Each row is a point. Examples show where two turns around zero, p and q, send a point. Write where each new point lands after one turn and then the other. Backwards means that the second turn is done in reverse. Each puzzle has new turns, and all numbers are rounded.

Turn p:
[ -2 -17 -25] => [  3 -21 -21]
[-47  38 -12] => [-44  34 -27]
[  8  28 -23] => [ 12  24 -26]
[  2 -40  76] => [-12 -26  81]
[ 39  -9 -16] => [ 41 -10  -7]
Turn q:
[25  6 63] => [29  9 61]
[-38 -12 -20] => [-40  -9 -17]
[ 48 -13  -5] => [ 46 -19  -6]
[-35  19 -38] => [-35  19 -38]
Where do these land?
q, then p: [-38  35  17] => [-35  41   2]
p, then q: [ 18  49 -15] => [ 24  42 -25]
q, then p: [  5 -34  51] => [ -5 -19  58]
q, then p backwards: [-19 -52 -26] => [-31 -47 -24]
q, then p: [ 33   2 -27] => [ 36  -8 -21]

Turn p:
[-51  54  29  22  44   9] => [-67  50   6  13  38 -14]
[ -4  26 -16  26 -38   7] => [  5  34 -12  21 -33  16]
[ 44  22  40  36 -35 -66] => [ 48  22  45  57 -22 -48]
[-58   2   8  13  -4  -5] => [-54   2 -10  14 -17 -12]
[  2 -49 -54   9   4  18] => [ 13 -43 -53   1  -1  31]
[ 24 -13 -25 -64  20  11] => [ 26 -20 -10 -67  17   2]
[ 43 -42  17 -43   9  25] => [ 30 -46  33 -39  18  24]
Turn q:
[ -9  44 -21   9  10 -30] => [-25  30 -23  -8   5 -38]
[ 18 -46 -10 -26 -45  20] => [ 48 -42  -3 -16 -28  24]
[-44  16 -24  -8   9  56] => [-36  14 -34  -7 -14  56]
[ 45 -25  40 -59 -20  23] => [ 61  -9  45 -40   6  34]
[-26   0 -17  27  40 -63] => [-49 -17 -11  15  31 -57]
[-28  44 -41  46  10  15] => [-39  37 -53  31 -14  -4]
[ 14 -34  60 -25 -47  11] => [ 39 -22  65 -14 -33  20]
[ 29   2  14  37  43 -32] => [  0  11  14  39  46 -36]
Where do these land?
p, then q: [ 46 -20 -28  12   8   5] => [ 41   0 -18  21  30  12]
p, then q: [ -2  13 -26  59  22  11] => [-19  24 -46  42  11   3]
p, then q: [25 17  7 49 32 16] => [-15  35  -8  44  32  10]
p, then q: [-16  10  31 -46 -45  -2] => [  6  -1  44 -42 -42  -3]
q, then p backwards: [ 30 -76 -23  11 -37  23] => [ 46 -72 -28  20 -27  -8]
q, then p: [-13 -27  -7 -62 -26  41] => [ 11 -27  16 -57 -14  52]
q, then p: [-21  57   1  13  21 -59] => [-32  27 -16  -1  -8 -75]
q, then p: [-49  26  45 -36  24 -36] => [-65  -3  33 -34  -5 -41]

Turn p:
[-30 -31   1 -17   9  11 -19 -23  10] => [-22 -32   1 -21   8   2 -36  -5   2]
[-8 24  7 39  6 22 -5  0  6] => [-11  15  19  32  23  23   0   2  -4]
[ 13   2   9 -10 -21  -8  17   4 -41] => [  9   9   2  -8 -33  -7  22 -13 -29]
[ 25  -8  -4 -26  17 -28 -21  -7  -7] => [ 29   5 -19 -23   6 -30 -16  -6  -3]
[ 24   7  16  -1 -15 -25   2  35 -11] => [ 23  17   9   4 -19 -28  23  22  -9]
[ -9  12 -17  30  -4 -12  -1  16  -2] => [ -7   7 -12  37   1  -3   6  11  -4]
[ -3  -8  -7  27 -11  28   9 -12  15] => [ -4 -16  13  23   0  32  -3  -8  13]
[  5  11 -14  -1  -5  12   5  37  -9] => [  7   5 -11   4  -3  13  24  29 -12]
[  4 -13   7 -25  28 -19   9  -9   6] => [  2 -10  -8 -28  15 -26   4 -14  12]
[-21   4   1 -16  -3  19   3 -40  32] => [-27  -1   5 -19   3  24 -25 -19  33]
Turn q:
[-17 -23   2  -6 -14   9   8  -4  14] => [-13 -24   9 -18 -11  -2   5  -7   6]
[-26 -15   0   1   8  20  18   0  -3] => [-29 -22   7  -3   9  12   6  -1   1]
[ 20 -18 -12   1  -7 -10  10 -13  -6] => [ 22 -17 -11  -3  -3   0  12  -5 -16]
[ 20 -21  -9 -22  11   2 -11 -43 -15] => [ 17  -7  -6 -11   8   6  -6 -40 -38]
[ 10  -6  29  11   2 -18  -5  29   5] => [ 15  -2  21  10   4 -24 -11  27  10]
[-30  -2   6  14 -26  -1  10   7 -22] => [-31 -11   0  15 -24  -9  12  16  -8]
[  5 -23   0   1  13  14 -19  34   7] => [  4 -16   5 -11   9   6 -37  22   9]
[ 19  21 -14  16   5 -13   6 -30   5] => [ 23  13 -19  19   3   4  20 -24   5]
[ 6 68  2 -1 -4 29  6 -2 10] => [-7 56  9 11 -8 37 16 -2 23]
[-40  -5   8  18 -22 -21 -18   0 -11] => [-30  -8  -8  19 -26 -36  -7   1   1]
[ 15  38   3  -5  22 -21 -14  -5   5] => [ 16  43  -6  10  19 -11  -3  -8   7]
[ 18 -14 -15 -28  12  11   9  26  10] => [ 12  -4  -1 -38  19  17  -7  20  -1]
Where do these land?
p, then q: [ 13   6   1  19   7   7 -28  14 -43] => [  7  10  -7  35   6  12  -8  20 -38]
q, then p: [  8 -11   6   8   7   1   5  16  15] => [ 13 -10   9  -5  10  -8   1  13  11]
p, then q backwards: [ 12   5 -11  10 -12 -10   4  18   6] => [ 10  13  -1  19 -11 -11   6   7  -2]
p, then q: [-70   6  -6  17  -4  13   6  10 -13] => [-67 -25 -10  17  -3  -5  -7  11   2]
p, then q: [ 8 19 16 19 -5  7  1 10 14] => [ 2 10 21 18  6  5  5 10 19]
q, then p: [  2  13 -18  17   6  13   6 -11  15] => [ 0 -7 -1  7  9 27 -2 -7 20]
q, then p: [  0 -17   7  19   8 -50   8 -41   7] => [ 17 -12 -15  23  -4 -34   4 -49  17]
q, then p: [  7   2   2 -76  10   2   5  -1  -6] => [-11  31 -13 -61   4  -7  12  -9 -27]
q, then p backwards: [ -7 -11   2  -8  -7  -3 -25  -3  12] => [ -2 -11   6 -13  -7 -14  -9 -20   1]
p, then q: [ 12 -10   7 -43 -16   0   6 -12  -6] => [  7  14   7 -38 -21  -4   7  -8 -18]
p, then q: [14 -2 -5 20  5 19 12  1 -1] => [  8 -15  12  12   8  21   6  -4   0]

Turn p:
[  2  64  -3 -11   9 -27  22   2 -18  22 -30 -14] => [  8  43  13  -3  -5 -50  23  25 -33  21  -9  -8]
[-38 -39 -24  36   7  55  38 -53 -11 -40  -3  20] => [-61 -41 -41  36  27   2  27 -47   6 -11   1  47]
[  2  17  12  -6 -56 -13  18  39  40  19  33 -27] => [ -9   3  20   1 -77  12   0  30  16  -7   0 -41]
[-23 -22 -14  -7   1  -6 -13 -39 -13 -14  13 -19] => [-16 -20   0  13  23  -2  -6 -30 -16  -8  31 -17]
[-26 -10   6  31  50 -14  51 -14  15  11  29  -4] => [-21 -25  29  39   8 -22  21   9  33  39  26  27]
[ 33 -41   2  16 -12  13 -34   5 -27   5 -14   6] => [ 28 -14 -31  -4  17  48 -20  -2 -19   3 -12   5]
[-16   1 -13 -12  10 -17  -2  14  10 -10 -38   5] => [  1  -3   1  -9  26 -26   4   9   7  -9 -29 -18]
[ 35 -14 -53 -15  11 -17 -20  18 -23   4  34  26] => [  5  -3 -36 -50  21  11 -23  30   8  13  43  -2]
[  7  -8  40 -28 -60  21  -4   4  32  34   0  36] => [ 16 -11  -2 -26 -73   9 -30 -33   8  -1 -38  -1]
[-20   2  34   1   7  20   9  24 -25  25  16  18] => [-12  -7  33 -10 -16  11 -17   9 -14  15 -14  42]
[-28  60  -4  34   7 -25 -19 -15  17 -17 -24 -24] => [ -9  55  10  52  17 -38  -3   8  -2 -19  -7 -22]
[ 18  -1  15 -23  15  24 -29   3  14  12  -3 -28] => [ 18  23  25 -17   6  33   8 -24   4   4  -4 -16]
[ 54  -9   2 -16   9 -13 -18  11 -13 -51 -13   5] => [ 52   0 -22 -23  26  12  17  14   1 -42  12   4]
Turn q:
[-28   1  39  -8 -30  17  21  -4  14 -31  15  18] => [-43   4  -5 -23   6  44  17  16  -6  -9   2  26]
[ -3   4  23   5 -53  45  40  -2 -26 -27 -22  31] => [-39 -18 -25 -17 -37  61  11 -18 -28  22  -7  13]
[ -8 -17  14  10  12  24 -19   7  -7 -41  -1  -1] => [ -1 -18  11  19  27  40  -3 -13   1 -11   3   6]
[ -1   7  -4 -15 -13  15  -8  -1   8  54 -39  -8] => [ -4   5   7 -17 -28 -20 -32  -6  28  36 -25  -7]
[ 40 -12 -17 -11   1 -33  21  26  23 -23 -29 -42] => [ 43  -9 -22 -12 -16   9  -2  20  18 -37  -9 -54]
[-17 -10 -17 -37  64 -37  31  -4   7  -4  24  18] => [ 25  25   8 -24  53 -31  55   3 -13  -6 -13 -16]
[-26  54  20  31  20   6 -12 -28 -37   3 -11  22] => [-28  36  -3  46  -3  -7   0 -39 -23   4 -27  35]
[ -4   5 -32  12 -14   9  29 -17  36   9 -12   7] => [  4  -2 -36 -19 -20 -10  22  -7  34  11   5  13]
[  7  -7  -2 -37  -6 -21 -76 -31   5  15  -2  16] => [  5  -6  48 -30   9 -39 -49 -25  -1 -27   6  25]
[ -4  -1 -19  26   8 -17 -45  54   9 -28  51   8] => [ 35 -30  -3  36  42  -5 -13  45 -19 -21  20  36]
[ 49   6 -20  -8   8   2  -1   8 -19  23  -2 -72] => [ 29  19  -9  19 -16 -12 -41   3   8   9  26 -68]
[-47 -30 -22  24 -13 -12  30  -1   1  31  11   1] => [-36 -30 -18   3   6 -37  35  19  17  25   0  -4]
[ 43  -2  37   8  17   0 -10  -5 -15  20  17   3] => [ 11  23  48  20 -24   4   0   3 -17   3  19  -7]
Where do these land?
p, then q: [ 24  10 -36  14  25   8 -41  25  -9  57  27  -7] => [ 16  42   9   5  15 -16 -51  19   7  57   0  20]
q, then p: [-40  14  65  11 -16 -13 -22  12  19 -45 -34  20] => [-21  -3  -9   0  29  -7   2 -22  11 -52 -70  38]
p, then q: [-14  -3  15   1  -8  -3  37  17   3  35 -18  -1] => [-21 -21  10  -7 -33  -7  -2  14   6  13 -30 -16]
p, then q: [ -7 -35 -43 -60   2  13  -3  18  -3 -17  23  13] => [ -6   3  12 -56  64   5  -2   1  10   1  11 -24]
q, then p backwards: [  7  -3 -13  16  24 -21   8 -14   8 -63 -22 -45] => [ 16 -20 -10   8 -22   3 -31 -16  35 -61 -18 -21]
p, then q: [ 23 -47 -21  13 -25   3 -54   8 -25 -32  11  35] => [ 50 -34   1  -4  51  13 -27 -40   3   9  32  12]
p, then q backwards: [ 56  -8  39 -20   3   7  14 -21 -10   5 -17 -26] => [ 49  -5 -16   5  34   9  25   6  -2 -17  -3  44]
q, then p backwards: [-14  -4   0  -3 -36  47   5 -21 -42  13 -28  12] => [-27 -26 -12  -6 -21  38   5 -26  -4  51  15   7]
q, then p: [  6 -10 -27  26  -5  13  16 -15   2  52  20  -2] => [ -2 -15   3  12 -40 -11 -23  20  10  36  20 -23]
q, then p: [-24  18 -23  -1  22 -22   0  -5  55  20  -3   6] => [ 26   9  -9 -15  -2 -46   9  21  44   0 -10 -14]
q, then p: [-38  29 -12 -12  12 -44  -4  -5  -1  33 -11  14] => [ 23   0  -1   2  23 -59  -8  26 -10  -1 -19 -19]
p, then q: [ 30  21 -21 -23  -2 -13   3  10  -2 -47 -13   4] => [ 34  11 -35 -18  18  12  12   8 -23 -24   2 -20]
p, then q: [ -1  27  59  36  40   0  35 -10  15  -3  18 -10] => [-10  10  16  21 -55  16  45  29  -9  -5  -4  45]
q, then p backwards: [ -7 -10  19   3 -37  25   6   0  -8  -9  47 -14] => [ -7  -6 -31  15   2   5   1   8 -30   2  50 -17]
